Every row gives one point. Two turns around zero, p and q, are shown by what they do to some points. Where does a point land after both, in the order given? Backwards means that the second turn is done in reverse. Each puzzle has new turns, and all numbers are rounded.

Turn p:
-0.013 -0.010 => -0.012 -0.011
0.055 0.012 => 0.054 0.016
-0.025 -0.027 => -0.023 -0.029
-0.017 0.025 => -0.019 0.024
Turn q:
0.014 0.017 => 0.022 -0.004
-0.048 -0.031 => -0.050 0.028
0.037 -0.010 => 0.009 -0.037
-0.002 0.023 => 0.019 0.013
Where do these land?
q, then p backwards: -0.012 0.010 => 0.004 0.015
p, then q: 0.052 0.029 => 0.052 -0.029
q, then p: -0.030 -0.013 => -0.027 0.019
p, then q: -0.011 -0.027 => -0.029 -0.005

Turn p:
0.037 -0.033 0.003 -0.011 => 0.025 -0.026 -0.008 -0.035
-0.002 0.047 0.045 0.006 => -0.019 0.043 0.044 -0.011
0.011 0.023 -0.032 0.040 => 0.032 0.036 -0.017 0.026
-0.045 -0.025 -0.038 0.018 => -0.001 -0.027 -0.021 0.057
-0.025 -0.028 0.004 -0.031 => -0.028 -0.040 -0.003 0.000
0.014 0.015 0.001 0.020 => 0.018 0.022 0.005 0.001
0.011 0.001 0.018 -0.044 => -0.028 -0.008 -0.001 -0.039
Turn q:
-0.015 0.020 0.032 0.007 => -0.015 -0.026 0.028 0.003
0.007 -0.036 0.007 0.036 => 0.031 -0.029 -0.025 0.015
-0.003 0.017 -0.064 -0.011 => -0.018 0.058 -0.018 0.022
0.021 0.023 -0.011 0.014 => 0.014 0.018 0.019 0.020
-0.011 -0.024 0.036 -0.046 => -0.014 -0.021 -0.003 -0.059
Where do these land?
q, then p: -0.039 -0.005 0.007 -0.036 => -0.043 -0.022 -0.012 0.021
q, then p backwards: -0.012 -0.009 -0.022 -0.015 => 0.002 0.019 -0.017 -0.017
q, then p: -0.008 -0.051 -0.003 0.029 => 0.036 -0.018 -0.043 0.007
q, then p: 0.044 0.010 0.026 -0.007 => 0.001 0.003 0.018 -0.049
q, then p: 0.016 0.055 -0.009 0.029 => 0.021 0.027 0.055 0.005
